Each row of a before or after table is a point. One or more steps were done to the points. Then noise was added and the rows were shuffled. The steps act on how far a point lies along the listed directions, d1 being the first. Name the steps. A step turns or swaps two directions, mirrors them in a line or flattens them onto one, adds a multiple of one to another, or multiplies one. Angles are multiples of 10 degrees, from the lower direction toward the higher: turns from -170 to 170, lines from 10 to 170 but not 90. Use the fewest steps. Two steps may share a direction if one is a turn and the other turns, adds or multiplies; they go together, in the order done. Otherwise the lowest direction goes first.

Directions:
(1): -0.31 -0.39 0.50
(2): 0.63 -0.27 0.18
(3): 0.09 0.53 0.46
Before (8 x 3):
-0.37 -0.82 -0.30
0.20 0.26 0.10
-0.43 0.51 -0.04
0.19 -0.31 -0.03
0.20 -0.17 -0.26
0.16 -0.07 0.12
0.26 -0.05 0.11
0.24 0.10 0.02
After (8 x 3):
0.27 0.45 0.29
0.40 -0.07 0.20
0.36 0.15 0.11
0.33 -0.53 -0.08
0.28 -0.40 -0.41
-0.68 0.87 0.08
-0.52 -1.42 -0.88
0.26 -0.08 0.21
Steps: multiply d2 by 1.6; multiply d3 by 2

Directions:
(1): 0.51 -0.40 -0.54 -0.14 -0.37 -0.53 -0.41 0.16
(2): -0.78 0.04 -0.35 -0.05 -0.60 0.17 -0.04 0.46
(3): -0.31 0.42 -0.14 -0.11 0.14 -0.08 -0.84 -0.55
(4): 0.02 -0.11 0.20 -0.96 0.32 0.22 -0.20 0.41
Before (9 x 8):
0.11 0.05 -0.16 -0.36 -0.45 0.24 -0.22 0.37
0.08 -0.03 -0.22 0.15 -0.30 -0.16 -0.55 -0.12
-1.03 0.75 0.14 -0.08 -0.23 0.20 -0.22 0.09
-0.62 0.53 0.28 0.21 0.23 0.44 0.09 -0.35
0.69 -0.48 -0.38 -0.51 -0.09 -0.36 -0.37 0.34
1.00 -0.53 -0.30 -0.22 0.02 -0.65 0.00 0.00
0.72 -0.36 -0.07 -0.32 0.34 -0.23 -0.23 -0.21
0.16 -0.31 -0.41 0.00 0.10 -0.22 -0.47 -0.08
-0.67 0.20 -0.14 0.29 -0.42 0.25 0.20 0.18
After:
0.62 -0.21 -0.52 -0.22 -0.09 -0.48 -0.75 -0.20
-0.42 0.19 0.36 -0.03 0.17 0.55 0.59 0.28
0.38 -0.51 -0.34 -0.20 0.12 -0.19 -0.24 0.24
1.03 -0.30 -0.30 0.09 0.18 -0.79 -0.39 -0.61
1.02 -0.25 0.02 -0.20 0.58 -0.28 -0.34 -0.53
-0.16 0.21 -0.33 -0.27 -0.56 0.14 -0.43 0.18
-1.13 0.36 0.22 -0.41 -0.49 0.49 0.31 0.86
0.28 -0.38 -0.13 -0.18 -0.30 0.08 -0.04 0.42
-0.96 0.18 -0.25 0.19 -0.67 0.41 0.28 0.52
Steps: multiply d2 by 1.6; mirror d3 and d4 in the line at 60 degrees
